Each point is reached from the start by the listed moves, each made 0, 1 or 2 times, or once backwards (-1), plus a little noise. Is the number of moves made odd or even? Then give how often each move was made.

Moves:
(1): [ 19 -11]
(2): [ 4 31]
Start: [ 3 -4]
Points:
[-15   8] => odd (-1, 0)
[ 35 -60] => odd (2, -1)
[-11  39] => even (-1, 1)

Moves:
(1): [ 19  -6 -15 -18  16   6]
(2): [-12  22  -2  -3   3   7]
(3): [-15  10  21  -5  -6  17]
Start: [10  4  2  5  2 -3]
Points:
[-40  30  60  13 -26  25] => odd (-1, 0, 2)
[-5 15 24 -1 -4 15] => odd (0, 0, 1)
[ -2  20  28 -23   7  36] => odd (1, 0, 2)
[-23  21  38  19 -21  10] => even (-1, 0, 1)

Moves:
(1): [10  0 10  5 12  4  5]
(2): [ -8  12  10  16   4  -4 -10]
(3): [ -5   8  13 -13   2 -11   3]
(4): [ -8 -20  14  -9  -7   9  -7]
(5): [-21   9  -4   9  16  10  15]
(6): [  3  12   1  -8   1   8 -11]
Start: [ 14   4  10 -21   1  -3  13]
Points:
[-10  60  17 -41  54  -1  59] => even (1, -1, 2, -1, 2, 1)
[ 12  11  52 -32  -9 -46   7] => odd (0, 1, 2, 0, -1, -1)
[ 11  -1  48  -7 -12 -11 -29] => even (0, 2, 0, 1, -1, 0)
[ 17  16  36   3  -7 -21 -21] => odd (0, 2, 0, 0, -1, 0)
[ 27  30   3 -49   7 -13  25] => even (0, -1, 1, -1, 0, 1)
[-29  18  47  39  59  38  23] => even (2, 2, -1, 1, 2, 0)

Moves:
(1): [ -5  -4   0 -10   3  -6   1   5   5  -5   0   3]
(2): [ 0  8  2 -5 -2  0  0 -2 -5 -1 -5  2]
(3): [-5 -4  6  4 -3 -6  2 -1 -8 -4  7 -1]
(4): [11 12  0  1 11  2 -1  8 -1  1 -4  3]
(5): [ -5 -16  -2  -3  13  -5   0 -13   1   5   1   1]
(6): [11  4  2 -8  2 12  0  2 -1  2 12 -4]
(7): [ -1   9   8   0  -6  -4   5  -4   8 -12  -5  -1]
(8): [-5 -1 -7 -3 18 13  7  4  0  6  4  7]
(9): [ -7   6   0  -7   6  -3 -12   1   6 -24  -7   8]
Start: [  0  10   2   8  -5   1  -4   2   2   3 -19   0]
Points:
[-22 -23 -17   7  -3  -9 -10   5  14  12 -25   4] => even (1, -1, -1, -1, 0, -1, -1, 0, 0)
[-32   5  15 -54  60   7  -3 -10   7 -49   1  30] => odd (2, 2, 2, 0, 2, 2, 1, 2, 2)
[ -3   0  -6  15  35   2  12 -23 -15  47 -30   8] => odd (-1, 2, 0, 1, 2, -1, 0, 1, -1)
[ -1   7  31  18 -46 -12  -1 -19 -12 -18   4 -21] => odd (-1, 0, 2, -1, 0, 1, 1, -1, 0)

Moves:
(1): [13 -5 -6 -1  2  8  0 -9  5 -8  9]
(2): [ 2 -2  8 -1 -6 -6  6 -7  3 -8  8]
(3): [ -4   6   9   3 -17  14  -3  -2   1   3   3]
(4): [ -6   2 -10   8   2  -5  -7   5  -2 -16  -8]
(5): [ -7   0  -2  -8  -6   0  -8   1  21  -2 -12]
(6): [ 16  24 -15  21  -6   4   7   1  -3   4   5]
(7): [  5   1   8  -5   9  13  -1  -7  -3   2 -13]
(8): [ 5 -4  6  9  6  2  2  6 16 -5 -3]
(9): [ -3  -7 -10   3   0   1   9  -4   9   1   0]
(10): [  5  -9   6   3  -3   2  -5  -6   5  19 -12]
(11): [ -2   7  10   5   6   1  -6 -11   3  -8   9]
Start: [-18   6  -1  11   4  -2  -2   7  -5  -4  -6]
Points:
[ 28  51  12  30  -6  21  22  -5 -58  56 -23] => even (-1, 1, 0, -1, -1, 2, 2, -1, -1, 1, -1)
[  9 -42  32 -48   7  44 -26 -33   4  44 -53] => even (2, 0, 0, -1, 1, -1, 2, -1, -1, 2, -1)
[-28 -39 -56  -2   6   1  -2  -4   4 -39 -15] => odd (2, 0, 0, 2, 0, -1, 0, -1, 2, 0, -1)
[-48  28  60  17  -7   9 -52 -23  32 -40 -57] => even (-1, 2, 1, 2, 2, 0, 2, 0, -1, 1, 2)

Moves:
(1): [13  0 -2  0 -9  4 -1 -4 18  5 -5 -1  4 -1 -6]
(2): [ -2   6  -5  -8   5 -10 -12   7 -13  -4   6  -1   5   2  -8]
(3): [-8  6 -8 -3 -3 -9  9 -2  3 10 -3 13 -5  3 -3]
(4): [-6 -3 -3 10  4  1  4 -7 17  2  5  1  0 -9  0]
(5): [ 4  4  3  6  5 -1 -7 -7 -4  8 -5 -3 -2  4  8]
(6): [ 4 13 -1  5 -4 20  0 -3  5 -8 16 -2  1  7  9]
(7): [  0 -13  -4  -3  -1   2   5   5   1   6 -10   3  -1   7   7]
(8): [ 10   9 -12   2  -3   4   5   3   4   2  -8  10   3 -10 -15]
(9): [-2  4  8 -2  8  3  2  1  3 -5  4  4 -6  1 -8]
(10): [ -8 -10   6   0 -11   4  -8   2   2   4   7  -9  -7   4  -3]
(11): [ 10   3   4   0  10  -3  11  18   6 -10   8 -10 -15  -5  -7]
(12): [ 1  0 -9  0  0 -4 -4 -4 -3 -7  6  3 -5 -7 -3]
(13): [ 9 -4  3  2 -1  3 11 -7 -2  5  9  9 -6 -4 -6]
(14): [  4   1 -10   8  -9  -6   3   5   4  -1  -7   6   0   6  -1]
Start: [-7  4  6  2  2  8  5 19 -2 -4  7  5  2  8 -4]
Points:
[-16  18 -59  14  11 -12  28  17   0  17  21  60 -11  12 -14] => odd (-1, 2, 2, 2, 1, 1, 2, 1, 0, 0, 0, 1, 1, 1)
[-40 -37 -52  -5 -32 -43  34  46 -10  23 -29  45 -17  27  -7] => even (-1, 0, 2, 0, -1, -1, 2, 0, -1, 1, 0, 1, 0, 2)
[ 21 -52  -9  37 -16  30  57  18  50  37 -25  35  -8 -21 -32] => even (0, -1, -1, 2, 0, -1, 2, 2, 0, 1, 0, -1, 2, 1)

Moves:
(1): [ 13 -11  -3   2   3   8   2   1  -5   2  -4  -3   1   4   2   5   3   0
   3   3   3]
(2): [ 2  1  1 -2  3 -3 -3 -8 -7  4  2 -5  7 -3  1  0  5  8 -2 -2  3]
(3): [  7  -9   7 -11   1   1  -1   6 -11   3 -11   5  -3   7   4   8  -1  -6
  -7   4   1]
(4): [-10   1  -5   5   4   3  -8   5  -8   8   1   8  -7   2   2   2  10  -2
   2   8   3]
(5): [  0   2  -4 -18   8   6   3  -2   1   1  -1   4  -9  -6  -4   1   9  -3
   6   5   0]
(6): [ 3  0  7  1  0  7  1 -5 -1 -6 -5  2 -5  5  5  5 -3  3 -4  9 -4]
(7): [-1  1  3  3  3 -7  3  3 -2 -2  0 -2  2  2 -5  9  3  3  1  0 -2]
(8): [-14  -3  -3  -4   4  -2  -4   7   4  -8 -11 -11   0  -3   5   0   4  -2
   1  -4  -3]
(9): [ 11   6   2   8   9  -5 -11   5   4   2  -6  10   0 -12   2   4   0   4
   2   5   3]
(10): [-2  4 -1 -6 -2  1 -1  6  1  6  3 -3  5 -2 -5  4  1  0 -4  4 -3]
(11): [  4   0   4   6   3   1  -1  -1   6  -8   6   2   7   2   1 -12   3  -3
   1   5   0]
(12): [ 3  1 -1 -1 -1  4  3  5  0 -4 -3  4 -1  6  3 -1  1  6 -5 -1  2]
(13): [ -5  -2   2   1   5  -4   2   7  -6  -2   1  -3  15   8   5  12 -14   1
   4  -1  -2]
(14): [ 2  2  2  1  7 -7 -6  1  5  6  5 -2  3  4  1 10  1 -4 -4 -3 -6]
(15): [ 4  1  2  3  0 -9  1  0  0 -3 10 -1 -1 -2 10 -3 -3 -3 -1  1 -6]
(16): [-2  3 -4 -5 -3  0 -7  2 -2 -1  1  1  1 -3 -3  4  1 -3  2 -3 -4]
(17): [-6 -3 -2  0 -5  2  8  2 -3  0 -3  2  8 -2  3  3  3 -1 -5 -3 -3]
(18): [ -6 -10   1  -6   5   2  -3  -3   0  -1  -2   2   0   0  -7  -1  -2   8
   1   3  -9]
Start: [ 10   2  -3   0  -4   3  -7   5  -4  -4   0 -15  -5   3   4  -4   2  -1
   3  -1  -2]
Points:
[  4  27 -12 -25  45 -16 -27  15  -3  12   8 -27  -3   4  -9  24  60  -1
  14  -3  14] => even (0, 2, 0, 1, 2, -1, 2, 1, 0, 0, 1, 1, 0, 2, -1, 0, -1, -1)
[-26 -20 -19 -11  40   1  -1  41 -23 -11 -30 -33  27  30  24  39  19  14
  12 -15   8] => odd (1, 1, 0, 1, 1, -1, 1, 2, 0, -1, 0, 2, 2, 1, -1, -1, 1, 0)
[ 15  27  -7  18  -2 -52 -40  48  35  -1  -5 -33   4 -41  33  22   2 -25
 -14 -35 -28] => even (0, -1, 0, -1, -1, -1, 0, 2, 2, 1, -1, 0, -1, 2, 2, 1, 1, -1)
[ -4  -6 -16 -17  35  25  -8  25 -20   0  -5 -25  39 -15  16  38  25   2
  20  33 -11] => even (2, 1, -1, 1, 2, 1, 0, 1, 1, 2, 1, -1, 2, 0, 0, 0, 2, 0)
